Each row is a point. A path goes straight from each point to the next, and from the last back to the first. The post is the endless flat space through its rows: a point in 2 columns, a line in 3, a plane in 4, and so on, so that a path can go around it. Count how often the path circles the post. Going back the other way cancels.
In the rows, zero is written as 128.

Post (2 x 3)
[[101 154  99]
 [129 114 132]]
Path (22 x 3)
[[148 107 157]
 [120 146 123]
 [120 145 114]
 [113 141 126]
 [ 63 182  92]
 [111 122 107]
 [ 92 133  82]
 [113 110 122]
 [114 127  94]
 [115 144  92]
 [132 131 100]
 [108 176  93]
 [115 164 139]
 [110 137 139]
 [102 110 115]
 [ 94 160  50]
 [123 156  76]
 [105 164 117]
 [118 124 152]
 [ 94 138 115]
 [106 140  77]
 [154 102 120]]
Times around: 3

Post (5 x 6)
[[127 133 140 171 127 140]
 [124 113 128 156 121 112]
 [155 148  92  80 154 108]
 [140 119 103 124 160 124]
 [143 124 130 185 139 110]]
Path (28 x 6)
[[123 165 149 197 154 146]
 [115 106 148 126 119  80]
 [131 115 128 156 142  96]
 [146 127 113 162 229 144]
 [156  95 104  75 169 105]
 [153 111 117 133 138 141]
 [154 103  89 163 158  85]
 [126 140 125 124 130 181]
 [118  79 122 147 154 154]
 [130 141 150 119 136 128]
 [132 130 114 156 171 140]
 [124 122 106 144 112 104]
 [133 149 118 158 143 138]
 [ 92  64 104 112 168 148]
 [112 117 148 167 160 107]
 [ 75 107 125 157 134 144]
 [ 94  97 106 157 134  72]
 [102  88 132 131 137 114]
 [159 111 111 133 177 123]
 [167 141 110 180 151 162]
 [138  87 101 141 144 120]
 [152  95 127 153 182 153]
 [151 154 145 176 148  94]
 [ 88 151 124 112 132 145]
 [135 114 100 130 121  84]
 [146  77 113 155 124 141]
 [140 108 151 150 148 164]
 [105  85 107  92 148 120]]
Times around: 1

Post (8 x 9)
[[128 148 147 158 154 138 101  97 119]
 [145 131 120  89 103 122  74 144 137]
 [113 123 131 132 123 140 142 106 130]
 [162 135 118  82 120 120 121 148 145]
 [126 134 139 139 148 139 116 122  79]
 [115 138 144 185 167 146 136 137 108]
 [101 116 126 140 158 100 139 103 116]
 [123 149 105  81 101 108 123 143 144]]
Path (25 x 9)
[[155 175 129 108 157 153  94  92 114]
 [109 118  96 120 124 101 105 124  74]
 [117 155 134 144 135  93 115 112 128]
 [130 158 142 170 133 166 177 163 131]
 [122 157 142 215 135 162 110 118 141]
 [ 65 109  89 145 143 104 139 109 136]
 [119 128 132 125 160 141  83 115 103]
 [153 137 154 140 156 124  72 125 144]
 [145 125 138 121 118 128  43 157  95]
 [133 124 110 140 122 134 130 132 117]
 [111 155 117 132 181 101 136 130  90]
 [104 144 138 128 127 134 109 102 128]
 [111 151 158 196 179 131 123 116 115]
 [135 142 139 219 181 124 119 182 166]
 [122 139 110 139 122 124 119 139 141]
 [106 125 111 106 130 153 153 137 143]
 [135 164 127  68 128 116 121 124 147]
 [116 163 143 114 103 114  61  97 112]
 [139 100 127 120 128  86  91  83 179]
 [111 138 121 126 107 126  51  98 142]
 [138  79 106  45 106 131 154 123 102]
 [173 123  83  73 121 140 127 200 105]
 [126 122 115 144 110 139 131 140  99]
 [146 161 163 173 188 122 143 114 121]
 [163  98 124  64 102 139 125 166 133]]
Times around: 2

Post (11 x 12)
[[155 147 119 124 188 157 150 139 114 151 139 120]
 [129 124 128 120 115 141 137 122 139 146 138 161]
 [140 111 115 153 106 105 115 130 132 120 181 115]
 [121 119 132 119 172 164 162 109 117 110 148 102]
 [127 175 164 138 168 154 144 102  79 152 106 122]
 [161 139 118 125 141 130 122  74 128 128 134 160]
 [157 123 136 120 123  98 120 127 151 121 135 105]
 [122 222 131 154 142 130 145  50 101 161  85 103]
 [150 170 122 133 111  95 118 114 146 103 148 136]
 [121 129 103 149  93 105  80 140 134 112 143 113]
 [144 110 100 130 117  70 138 158 141 103 149 130]]
Path (25 x 12)
[[ 95 179 126 132 134 128 135 113 146 164 123 155]
 [103 129 136 179 128 136 111  77  97 126 118  91]
 [122 108 122 140 117 133 152 107 123  97 134  78]
 [169 110 141  90 149 142 135 111 126 135 150 100]
 [112 203 138 105 151 126 145  50 133 128 106 138]
 [114 124 145 129 118 178 109 109 104 162 175 124]
 [157 127 103 118  92 113 144 104 140 114 143 123]
 [109 122 138 133 113 133 170 108 157 104 120  91]
 [119  73 142 158 131  96 137 191 128 104 167 149]
 [161 166 170 109 195 145 124  95 115 152 133 101]
 [113 146 130 134 166  91 161 145  91 109 176  77]
 [103 143  95 112 185 159 144  91 159 103 109 118]
 [155 135 108 141 126 111 140 144 146 100 147 160]
 [136 180  83 162 140 119 143 117  91 121 102  90]
 [140 134 140 126 154 126 139 109  82  88 153  84]
 [101 187 205 128 117  87 123 115 106 132 114 121]
 [114 197 113 155 118 116 115  85 147 128 110 158]
 [179  69 142 131 107 107  94 162 161 110 152 130]
 [194 117 157 125 113  85  77 147 144  87 172  97]
 [142 181  87 136 147  96 119 121 117 145 147  72]
 [131 103 135 124 112 106 100  94 149 113 185 140]
 [141 109 154 134 106 125 112 111 155 134 140 173]
 [159 137 143 158 149 128 123 143 105 139 125  88]
 [146 169  92 104 137 151 153 113 151 115 148 124]
 [134 184 151 126 139 129 145  46 103 138 127 157]]
Times around: 3

Post (17 x 18)
[[122  87 145 137 126 115 135 139 168 149 127  90 118  90 127 112 115 116]
 [115 141 133 120 117 148 106  58 138 100 118 138 152 136 110 140 118 117]
 [110 114 105 180 110 128 124 161 135 176 125 115  85 108 124 149 130 131]
 [127 152 118 144  99 146 172 127 124 153 161  87 110 137 137 154  95 154]
 [143 101  99  51 130 116 127 109 165 133 121 135 131 139 122 104 121 115]
 [ 92 117 109 121 140 121  85 108 168 151 129 106 100 105 122 133  98 138]
 [149 120  76 184  91 119 105 116 121 128 130 114 119 155 133 126  81 133]
 [132  81 147  79 126 131 129 138 134 142 166 101 109 100 128 121 128 165]
 [149 119 129 125 172 121 121 132 124 152 139  86 117 128 122 152 129 136]
 [110 109 132 126 120 119 119 119 179 147 125  92 142 105 129 141 102 162]
 [ 92 167 118 168 115 135 115 110 112 157 149 128 143 129 151 135 137 113]
 [120 115 119 102 166 157 119 107 125 125 121  86 163 161 122 151  67 135]
 [ 98 136 130 148 130 128 140 121 157 147 164 155 114 135 119 138 120 109]
 [161 158 135 157 135 158 134 123 139 129 102 136 130 177 150 117 100 105]
 [156 104 135 119 111 143 163 117 136  81 132 111 124 131 195 142 125 140]
 [ 65 157  89 162 128 125 102 115 112 132 124  99 140 153 118 127 115 153]
 [ 96 144 130 123  94  94 150 117 128 114 109 136 141  93 133 123  96 151]]
Path (25 x 18)
[[140 133 160 141 108 143 133  78 155 150 143 127 134  93 146 152 130 115]
 [138 102 186 129 144 160 125  94 134 147 144 106 159 147 156 121 154  99]
 [ 95  82 100 120 126 152  96 144 112 123 142  66 118 167 102 132 156 104]
 [ 60 123  95 104 147 166 102 154 128 165  61  81 118 111  93 150  82 161]
 [114 152 152 176  91 130 200 105 160 158 187 132 106  93 116 116 106 145]
 [126 145 106 108 156 132 146 106 169 152 101 122 119 132 122  92  76 128]
 [139 180 135 179 126 154 168 124 115 191 113 149 142 149 113 119 141 131]
 [101  90 154 119 164 178 110  72 204 149 178  82 118 163 167 136  86 118]
 [115 102 127 108 109 138 123 113 173 147 183 115  81 125 126 115 135 108]
 [ 67 146 106 120 124 115  92 123 153 120 129 171 113 115 139 116 121 124]
 [141 112  66 125 168 162 116 140  99 156 134 127 140 167 125 139  87 135]
 [169  82 122  96 136 134 114 109 101 148  72 131 185 157 134 105 103 111]
 [ 66 103 121 103 116 139 150 142 149 175 164  79 130 137 119 178  68 150]
 [174  91 155 128  76  91 118 124 122 139 108 107 149  45 149 125 114 126]
 [ 67 114  88 155 156 134 148 138 108 117 189 127  98 148 115 179 125 144]
 [112 162 105 101 132 129 187 133 170 143 148 115 133 138 149 134  92 163]
 [135 154 166 175 134 131 163  99 166 133 166 104 105 139 148 142  57 179]
 [146  63 150  77 157 113 122 116 137 146 143  84 157 114 130 111 124 104]
 [169 104 102  96 120 100 119 105 110  98 138 102 140 155 111 103 159 115]
 [ 98 152 154 149 147 138 136 127 103 102 152 140 140 150  89 150  82 164]
 [108 179 134 200 108 145 154  86 141 166 209 173 105 113 148 171 107 132]
 [ 82 134 128 125 137 157 118  92 192 176 157 115 125 144 102 147  76 140]
 [162  74 136 122 125 116 122  80 177  85 130  94 139 120 129 175 114 144]
 [135 120 150 106 155 108 151 115 115 120 139  86 172 120  87 151 109 132]
 [ 73 148 101 104 146 126 113 123 168 170 133 152 138 137  69 107 125 129]]
Times around: 5

Post (17 x 18)
[[107 139 103 153 155 120 156 162 132 103 178 132 119 105 121 167 108 108]
 [144 143 137 113 120 124 130 129 149 132 121 114 149  96 140 161 123 132]
 [140 103 128 153 141 138 108 103 101 126 143 140 128 105  95 151 126 132]
 [122  68 160 128 169 104 116 145  96 130 154 178 197 129 144 130 178 155]
 [150 142 167 156 123 125 119 141 122 118 135 112 125 108 185 126  95 123]
 [118 123 104 105 133 120 120 132 102  89 119 149 178 147 138 159 148 146]
 [113 158 144 125 134  86 120 151 149 116 117 121 110  92 152 134 111 151]
 [115 104 143 138 109 157 116 132 119 124 119 151 107 123 134 159 136 161]
 [115  95  94 124 133 135 135 103 125 137 140  99  99 123 128 158 137 119]
 [117 145 111 126 123 121 142 152 109 168 155  92 129  85 132 132 134 131]
 [141 110 118 179 113 138 122 111 133  91  97 148  84 176 133 118 106  81]
 [124  86 177 129 139 130 134 152  98 141 113 118 117 136 130 135 151 146]
 [157  83 126 185 171 189 112  86  96 138 120 134 143 136  97 129 102 186]
 [133 108 130 127 134 152 130 126 102 113 110 167  76 125 140 134 159 124]
 [146 113 105 117 162 165  69 129 131 137 115 118 126 154 134 131 110 140]
 [144 106 101 140 134 134 134 166 132 101 126 140  74 120 128 149 107 139]
 [ 71 112 149 112 138 113 142 152 116 129 127 109 132  74 131 130 122 121]]
Path (28 x 18)
[[ 94 137  83 154 141  91 146 132 107 132 153 100 152  83 109 161 110 150]
 [145  91 160 125  93  92 114 160 119 149 118 131 118 161 117 179 153 173]
 [143 159 128 132 142 152 114 137 133  96 127 127  78 139 170 127  69 120]
 [146 103 133  65 168 136 115 214 118 123 146 146 201 136 161 143 166 148]
 [ 78  86 121 185 147 183 146 127  66 100 146 139 123 112 111 136 128 113]
 [123 169 117 113 107 167 127 132  98 133  85  60 170 139 151 149  93 138]
 [118  94 130 165  86  88 143 154 113 120  96 170  98 143  95 148 124 199]
 [132 125 115 118 180 151  82 121 100 128 119 161 142 127 101 112 115 162]
 [142  68 137  90 114 181 114 124 113  77 133 101 128 161 145 181  86 109]
 [ 94  84 131 163 165 136  91 122 103  99 122 115  73 148 106 136  64 109]
 [156 147  85 126 198 110  88 112  88 124 122 149 191 125 130 113 147 119]
 [145  75  96 124 166 108 151 112 138 152 123  78 133 117 137 123 169 118]
 [127 116 156 157 124  77 102 138 120 167 119 123  86 131 109 164 163 191]
 [136  66 103 132 171 111 114  98 104 108 118 135 142 147 136 136 107 178]
 [133 103 126 126 168  91 152  99 147  76 107  98 117 163  92 158 100 103]
 [131  94 107 156 128  88 150 140 143  90 157 113 117  68  98 170 108 186]
 [119 121 121 106 115 155  95 124 103 148  93  90 134  96 101 135 132 131]
 [ 46 115 167 158 108  93 146 103 104  99 125 152  79  62 178 132 126  94]
 [145 174 142  96 108 130 147 134 119 146 138  81 179  90 169 172  89 150]
 [155 121 169  92  99  96 141 132 156  76 103 152  79 100 132 162 126 141]
 [ 82 133 117 147 186 127  97 156 101 118 150 133  97 159 130 105  73 106]
 [158 115 111 172 142 105 106  76  95 138 126 132 132 121 134 109 131 135]
 [120 102  98 138 170 184  74 138  91 105 129 100 111  96 119 148  83 139]
 [106 106 147 132 165 163 106 133 102 132 148 116 110  84  96 132 140 134]
 [154  92 191 149 104 148 129 148 122 142 109 157  74 142 107 126 130 139]
 [160 118 121 162 129 163  93  95 136 127 158 155  83 156 157 144  86 137]
 [ 84 170 108 124 166 107 145 172 100 105 165 138 124  86 107 143 134 152]
 [101 112 130 133 164 161 118 106 105 116 118 118 160 132 141 128 142 118]]
Times around: 2

Post (17 x 18)
[[186 123 157 133  96  99 125 105  74 130 137 127  97  83  92 135 115 108]
 [117 128 115 122 132 158 111 156 123 121 109 145 103 106 107 152 152 115]
 [112 122 112 136 161 111 109 148 106  96 154 180 107 105 163 100 109 105]
 [143 142 123 130  95 120 100 114 113 171 160 126 128 121 111 118 159 132]
 [139 160 125 128 151 123 161 105  89 164 122 115 126  93 124 150 137 128]
 [152 145 129 141  98 142 121 110 179  96 139 121 104 175  97  97 111 103]
 [138 152 115 148 126 105 145 127  77 121 143 140 113  91 153 137 145 161]
 [101 133 134 137 122 110 119 141 133 158  99 112 132 122 137 131 164  90]
 [107 140 156 135 106 148 123 118 101 116 143 103 136 115 110 152 122 101]
 [124 154 145 126 108 152 103  94 127 150 115 128 117 153 162 131 151 123]
 [ 98 141 116 129 128 160 150 134 132 108 110 139 133  94 162 106 139 108]
 [ 95 104 161 152 158 136  87 157 137 124 148 146  97 108 137  90 160 127]
 [133 192  65 114 182 109 111 113 124 121 101 119  81  93 144 141 109 151]
 [140 142 171 120  99 140 117 106 145 124 129 135 159 130 135 128 136 114]
 [ 73 137  99  93 121 115 153 135 125 157 114 142 125 142 180 135 122 157]
 [134  87 115 126 104 163 131 126 165 123 143 119 164 156 165  92 172 115]
 [119 145 117 134 156 134 107 109 109 120 112 147 157 138 153  93 119 132]]
Path (29 x 18)
[[ 97  93 134 131  68 173 128 152 187 130 157 111 194 140 164  81 184 108]
 [107 115 122 139 150 156 117 175  92 163 136 171 138 121 162 151 154 146]
 [151  97 101 117  59  85 156 137 146 147 127 129 117 145 131  68 122 120]
 [ 78 136  93 122 130 101  66 118 102 130 116  92  93 149 212 112 155  94]
 [107  97 120  88 104 143 100 160 178 142 149  98 101 139 115 104 140 135]
 [144 122 195 174 159 164 120 100 148 172 141  69 117 158 111  97 154 118]
 [155 146 105 147 150  49  71  99 126 140  64 105  88 110 172 118 124 129]
 [192 134 122 173 148  73  71 119 172 110  85 106 121 161 134 100 162 131]
 [ 65  80 146 115 164 171  98 143 119 129 126 136 132 110 202 110 142 133]
 [105 126  96 160 127  91  90 153  87  90 134 140 111 105 150 147 136 125]
 [100 123 137 128 139 171 109  91 140 141 127 159 117 123 133  79 137  74]
 [175 115  95 141 160 113  88 107  90 158 135 131  65 116 164 127 157 160]
 [ 81 111 113 118 121 182 117 159 130 147 105 121 108  85 176 136 179 124]
 [157 154 169 154 135 170  92  98  83  91 141 150  92 125 105 155 100 134]
 [ 98  93 171 140 136 180  98 107  98 100 141 120 105  76 149 156 140 130]
 [147 181 139 105 141 125 123  84 141 149 162 130 148  76 135 141 141 115]
 [117 118  89 142  59 103  81 126 205 130 134 106 100 142 120  91 153 143]
 [142 143  77 146 169 130 124 148 114 128  97 123  91 113 134 151 120 118]
 [107 132 126 139 120 135 112 136  63 144 167 150 114 122 136 130 134 119]
 [129 113 159 140 134 136  99 123 162 115 146 106 122 158 126  92 178 105]
 [ 72 125 116  90 102 123 147 124 172 126 150 125  69 122 125  93 120 157]
 [117 123 154 175 140 136 127 122  94 105 141 144 134 123 132 133 148 174]
 [113 191 144 164 159 115 101 111 108 164  82 117 107 110 103 109 131 125]
 [ 81 172 124 105 107 153 187 137 113 144 130 112 161  55 166 115 113 120]
 [ 83 176 145 157 125 106 133 149 139  94 115 140 109  84 169  88 120 185]
 [169  92 147 170 134 136  91 123 131 105 122  94  98 117  73 113 120 137]
 [ 82  96  92 127 129  97 174 113  69 142  96 121  94  95 142 108 120 115]
 [158 135 169 133 146 148 110  95 125 104 119 136  87 117 138 125 159  92]
 [121 149 139 110 116 169 111 104 148 135 118 123 123 174 108 121 124 123]]
Times around: 0

Post (17 x 18)
[[102 160  92 111 147 167 130 159 151 127  98 126 119  94 114 122 134  99]
 [ 98 138 137 132 115 156 155 124 102 141 119 137 135 116 167 158 128  85]
 [102 163 113 130  80 113 123 131 101 120 130 125  94 148 113 108 158 114]
 [ 87 150 117 156 139 140 139 126 161 128 167  82 121 136 130 147 130 144]
 [136 140 136 141 143 207 144 165 148 112 124  65 133 100 141 127  88 137]
 [130 148 111 136 116 129 159 123 118 119 120 144 142 101  96 139 133  88]
 [116 137  93 120 128 122 110 138 106 129 116 165 124 173 125 117 132 126]
 [111 183 119 111 124 155 133 152 128 125 114 110 153 116 171 102  92 123]
 [ 73 147  91 105  63 112 115 112 100 130 177 167  98 122  97 100 139 103]
 [146 106 126 127 128 151 148 105 165 116 109 123 157 110 124 150 149 119]
 [127 122 118 188 108 118 131 130 144  85 133 134 112 153 169 127 136 137]
 [110 152 144 163 117 135 120 195 161 154  91  86 135 136 167 145  81 134]
 [101 122 108 131 141 111 136 138 122 127 117 148 132 113 155 129 130 149]
 [119 146 132 170 120 120  62 119 113 150 150 155  87 161 109 101 153 107]
 [102 147 136 137 121 138 158 116 122 164 137 151 134 144 139 102 128 115]
 [107 166 155 102 137 143 152 153 100  87 125 130  84 110 134 139  96  93]
 [112 142 104 130 123 115 113 143 117 139 142 119 123 150 148  86 141 101]]
Path (25 x 18)
[[ 72 182  94 107 113 154 139 158  91 133 128 124  99  88 167 103 103 138]
 [140 139 134 144 142 130  60 138 130 178 115 193  99 178 112  76 167 144]
 [ 71 127 115  88 101 136 164 173 100 149 117 152 148 124 170 117  82 150]
 [ 75 160  78 123 117 127 130 144 124 106 113 117 128 145 206  85 137  77]
 [119 150 147  88  79 147 124 115 154 131  99 114 162 102 130 119 117 113]
 [ 87 132 171 153 112 115 143 187 119 149 127 113 127  83 130 144  94 111]
 [132 147 107 126 109 119  99 139 138  94 144 129  94  97 102  77 172 103]
 [100 157  93 131  94 127 107 147 149 116 102 107 140 125 194 170 130 130]
 [103 106 107 178 121 152 145 141 105 112 136 133 112 121 163 163 104 114]
 [100 155  87 143 103 109 135 143 130  86 125 104 125 114 184 145  95 107]
 [ 90 168 114  97 113 155 149 119  74 158 167 124 116 122 177 116 120 131]
 [ 83 155 135 130 102 156 135 149 108 164 128 140 125 107 107 161 118  86]
 [121 132 127 100 118 157 124 106 152 111 105 161 143 118  81 155 127 105]
 [ 63 162  79 119 103 173 116 158 113  93 152  96  90 124 156 114 117  87]
 [180 125 130 113 118 160  95 113 150 107 111 123 139 140 165 117 125  86]
 [130 145 124 101 106 101 122 147 117 119 109 149  70 144 112 132 170  74]
 [118 141 163 122 129 213  97 153 144 186 109  57 116 150 141 113 163 113]
 [108 112  88 160 131 130 125  94 120  73 126 112 140 150 148 129 204 115]
 [ 95 149 138 171 128 178 149 149 134 174 140 154 153 102 128 149  97 112]
 [157 127 147 135 155 111 136 141 132 100 129 149 113 120 131 122 134 100]
 [ 91 144 159  84 135 136 102 106 118 142 149 162  85  78 163 137  96 146]
 [ 85 125 149 123 162 222 159 124 133 138 156  80 143   7 176 148  83 123]
 [108  98  94 142 142 144  98 136 102 105 158 113 143 170 163 119 128 137]
 [148 155 173 125  87 145 165 158 156 111  97 127 130 128 109 150 116 120]
 [118 131  87  86 163 144 182 122 108 110 139 130 154 127 188 139 133 134]]
Times around: 0

Post (17 x 18)
[[110 109 135 136 117 123 141 137 120 124 147 136 119 100 169 151 117 155]
 [ 88 114 105 158 129 139 130 109 123 145  93 131 151 144 122 119  96 125]
 [122 128 144 144 132 123 105 173 111 143  84 105 129  89  93 120  90  90]
 [134 147 152 111 106 113 145 155 109  99 127  99  87 130 127 133  91  83]
 [ 97 123 137  91 117 142 108 145 121 125 106 171 116 117 126 136 133 106]
 [ 64  93 117 121 113 114 109  85  90 154 178 129 141  94 111 134 125 139]
 [ 98 114 158 128 144 106 140 117 119 130 142 139 156 150 127 152 117 166]
 [180 135 131 153 106 135 146 123 133 114  88  79 146 175  95 120 141 113]
 [136 151 101 119 175  93 106 136 147 108  88 103 135  96 114  59 101  77]
 [137  79 128 116 147 101 163 138 147 124 181 121 111  93 128 154 107 107]
 [149 130 147 114  96 106 118 139 105 136 107 134 104 153 122 110 115 128]
 [104 115 136 142 122  95 137 128 125  89 149 196 141 136 154  91 116 157]
 [106 153 100 138 113 122 151 139 137 151  83 135 136 135  90 111 161 132]
 [129 126 140 120 121 146 117  89 105 137 180 129 120 114 110 160  89 159]
 [109 124 137 134  68 104 117 110 140 116 150 122 150 114 124 124  91 169]
 [126 154  71 105 146 112 112 169 127 117 125 125 157 172 125  84 100  64]
 [145 155 122  90 106 122 152 159  91 114  97 132 133 106 128 120  88  76]]
Path (24 x 18)
[[ 92 112  84 125 136  97 117 133 151 159  80 132 138 136 122 103 120 115]
 [140 139  70  93 157 131 193 165 114 112 138 120 146  85 135 136  87 105]
 [ 74 147 107  90  85 139  95 120 165 160  98 175 121  89  97 108 149 154]
 [ 76 159 147 125 130  90  61 102  73 177 128 105 131 181 117  98 179 131]
 [ 92 179 135 142 168 124 107 116  69 133 118 158 156 138  67 124 115 118]
 [ 86  90 123 153 159 134 138 130 131 123 168 144 122 143  99 155 131 130]
 [107  59 135 159 175 109 165 168 125 115 157 176 169  94 162 172  56 137]
 [ 67  84 140 121 125  97 101  94 132 134  67 123 127 105 102 100 133  81]
 [141  99 148 161 122 159 139 105 152 136 149 120  99 170 155 138  55 116]
 [ 85 111 165 137 127 132 117 157 116 138 116 139 101 138 116 123 142 137]
 [143 107 115  79  81 105 103 133 132 150 107 133 131 100 103 126 104 139]
 [ 77 108 106 141 115 118 132 157 123 135 139 106 134 138 109 158 121  86]
 [133 119  86 184 106 164 146 105 130 143 116 147 152 102 128 130 104 132]
 [151 112 156 174 130 135 141 131 162 153 131 101  70 151 105 133 112 103]
 [119 124 138 145 117  93 160  79  96 122 127 122  92  76 118 121 147 134]
 [116 132  75 128 115 142  60 155 129 146 143 149 130 156 116 119 111 156]
 [140 156 197  98  78 111 106 174  39 126  59 160 146 148  66 104 108 131]
 [135 101 102 121 124 133 125 138  77 142 126 124 140  78 140 103 142  77]
 [104 123 140 175 173  97 130 121 144 138 123 122 116 151 125 110 143 112]
 [110  95 124 149 124 117 123 135 114  79 132 134 157  65 169 144  89 118]
 [168  77 143 121 158 106 160 155  59 116 132 124 108 157 118 134  84  91]
 [154 114 122 115 165 122 154 146  78 125 166 117 170 113 135 135  51  95]
 [ 84 143 116 143 146 118 103 112 128 154 169 138 179 134 135 112  65 171]
 [127 130 101 108  85 118 154  96 135 120 143 152 115 154 145 136  95 112]]
Times around: 2

Post (17 x 18)
[[112 111 120  76 132 143 135 121 106 115 126 133 143 160 133 113 149 124]
 [161 141 113 109 167 112 137 142 117 134 133 117 159 166 133  95 128 142]
 [ 95 134 156 174 115 124 135 150 156  91 145 111  98 121 182 107 118  89]
 [104 141 139 172  95 159 132 126 180  98 162 136  82 151 162 155 141 121]
 [119  87 120 134  96 105 102 137 148 145 156 122  98 125 147 131 148 106]
 [146 163 161  84 153 115 114 124  96 148 106 150 155 128 142  95 157 119]
 [109 115 150 156 141 133 151 111 149 105 104 106 111  97 161 131 126 128]
 [140 121 117 132 133 133  89 116  93 151 112 153 152 150 139 108 171 102]
 [136 149 124 100 135 150 132 145  84 147 121 126 169 118 104 136 137 120]
 [114 192 168 139 169 107 113 108 107  89 129  59 146 151 159 124  95 160]
 [120 109 142  97 123 129 108 111 129 144 118 137 146 149 116 127  85 108]
 [110 113 145 105 149 119 127 142 110 125 127 173 164 130 110 150 150 129]
 [ 91 145  84 100 156 126 126 109 123 145 106 154 130 152 126 131 155 112]
 [162 158 123 101 129  83 120 120  69 102 109 122 139 146 140 103 125 146]
 [115 160 152 124 172 106 117 144 119 110  86  90 132 167 103 107 127 142]
 [110 161 139 139 145 106 115 120 159  77 107  81 159 125 138  87 109 143]
 [106 112 154 141 152 153  87 136 161  84 131 153  88 104 156 142 107 116]]
Path (24 x 18)
[[116 131  99  99 180 135 103 118 172 110 126 135 167 154 116 136 156 154]
 [117 162 115 122 125  80  82 139  99 133 119  91 171 152 137  82 128 105]
 [115 142 120 168 140 114 114  98 122 144  98  45 191 163 117  96 145 159]
 [ 80  83 134  92 162 106  98 100 121 145 126 171 133 125 138 102 135  90]
 [101  94 115  90 178 151 109 143 156 129  79 138  95 129  66 150 153  99]
 [127  89 125 130 148  39 116 122 138 153  78  61 154 111 159  82 153 111]
 [ 95 123 154  97 126 119 133 118 127 116 132 152 138 138 151 127 128 133]
 [110 182 155 167 140 113 123 122 110 128 110 104 122 155 135  80 114 112]
 [139 113 135 155  76  95 167 135 138 114 142 158 144 144 125  98 157  82]
 [ 72 165 130 116 138 166 137 125 122 143 130 193 121 164  86 141 132  97]
 [116 167 111 139 159 155 189 103 139 101  84 134  88 135 144 146 163 174]
 [113 196 136 149  95 164 131 118  63  39 137  86 112  41 200 175 100 148]
 [115 120 158  94 171 103 116 119 110 153 117 116 152 144 150 115 117 100]
 [125 168 140 130 126 171 111 144  85  72 132 124 151  78 127 133 130 122]
 [104  84 123 127 139 136 162 135 139 125  95 140 105 123 119 106 127 114]
 [119 100 109 114 148  84 115 124 158 129  75 129 118  98 167  57 158 134]
 [163 163 108 150 112 123  69 148 111 112 133 126  73 135 242  57 154  82]
 [ 94  99 112 115 152 112 123 122  85 141  70  91 147  83 137 110 103 126]
 [142 150 127 148 155 149 134 142 115 105 144 126 140 112 146  92 108 119]
 [143 117 117 103 141  71 101 106 145 112 116 136 100 221 154  64 113 113]
 [133 138 102 156 149 119 102 134 150 108 131 110 121 147 148 145 186 157]
 [ 95  89 127  88 134 160 128 121 120 134 107 108 153 155 122 131 110 144]
 [131 179 149 126 132 118 107 105 100 135 118 149  90 116 133 160  97 132]
 [125 119 144 112 137 108 131 120 170 114 167 127 148 168 121 128 118 143]]
Times around: 2
